Each row of a before or after table is a point. One or more steps were done to the points. Then noise was added and the rows were shuffled. The steps act on how far a point lies along the listed directions, d1 being the first. Write out the steps. A step turns or swaps two directions, mirrors them in a line or flattens them onto one, adds a multiple of one to another, or multiplies one. Angles are multiples of 10 degrees, from the lower direction toward the higher: turns from -170 to 170, lines from 10 to 170 but not 90. Use the fewest steps. Two steps may share a direction if one is a turn and the other turns, adds or multiplies; they go together, in the order done. Otherwise the lowest direction goes first.

Directions:
(1): 0.00 -0.72 -0.09
(2): 0.71 -0.01 0.13
(3): 0.13 0.09 -0.71
Before (10 x 3):
-0.62 -0.37 -0.09
-0.57 -0.62 0.08
-0.08 0.17 0.72
-0.04 -0.13 0.20
0.20 0.22 0.22
-0.27 -0.03 0.09
-0.46 -0.42 -0.41
-0.19 0.17 -0.07
-0.09 -0.13 0.06
0.17 0.34 -0.08
After (10 x 3):
-0.12 0.32 -0.05
-1.09 0.49 0.59
-0.07 -0.89 -0.39
-0.48 -0.02 0.03
-0.92 -1.22 -0.04
0.40 0.69 -0.02
-0.22 -0.24 -0.02
-0.05 0.48 0.21
-0.36 -0.22 0.14
-0.76 -0.71 -0.20
Steps: multiply d1 by 2; add 1.5 times d3 to d2

Directions:
(1): 0.16 0.25 0.23 0.39 -0.25 0.83
(2): 0.41 0.20 0.20 0.42 0.78 -0.16
(3): -0.34 0.35 0.76 0.13 -0.26 -0.39
(4): 0.18 -0.31 0.57 -0.67 0.26 0.29
Before:
0.08 -0.09 -0.40 0.37 0.18 0.14
-0.27 0.09 0.24 -0.03 -0.50 -0.21
-0.27 0.06 0.21 -0.02 -0.25 -0.19
-0.03 0.10 0.07 -0.47 0.11 -0.37
-0.17 0.23 0.12 0.15 -0.49 0.09
-0.02 -0.08 0.42 -0.30 0.02 0.10
-0.19 0.24 0.26 -0.08 -0.29 -0.36
-0.27 0.31 0.14 0.29 -0.27 -0.19
0.23 0.00 -0.58 0.52 0.16 -0.12
-0.14 -0.25 0.11 -0.52 -0.19 -0.35
-0.29 0.25 -0.15 0.19 -0.36 -0.05
-0.23 -0.19 0.31 -0.62 -0.03 -0.51
After:
-0.31 0.38 0.21 0.41 -0.31 -0.32
-0.34 0.39 0.91 0.20 -0.07 -0.58
-0.02 0.27 0.74 0.01 0.22 -0.02
-0.37 0.46 1.32 0.05 -0.18 -0.34
-0.13 0.12 0.04 0.14 0.18 -1.02
0.35 -0.64 -0.67 -0.31 0.29 0.76
-0.24 0.29 -0.04 -0.23 0.00 -0.85
-0.52 0.34 0.33 0.10 0.00 -1.45
0.52 -0.80 -0.62 -0.65 0.29 0.63
-0.40 0.61 1.19 0.08 -0.21 -0.87
-0.02 0.52 1.01 0.32 -0.07 0.00
-0.26 0.54 1.20 0.33 -0.09 -0.69
Steps: multiply d1 by 1.6; turn d2 and d4 by 170 degrees; multiply d3 by 3
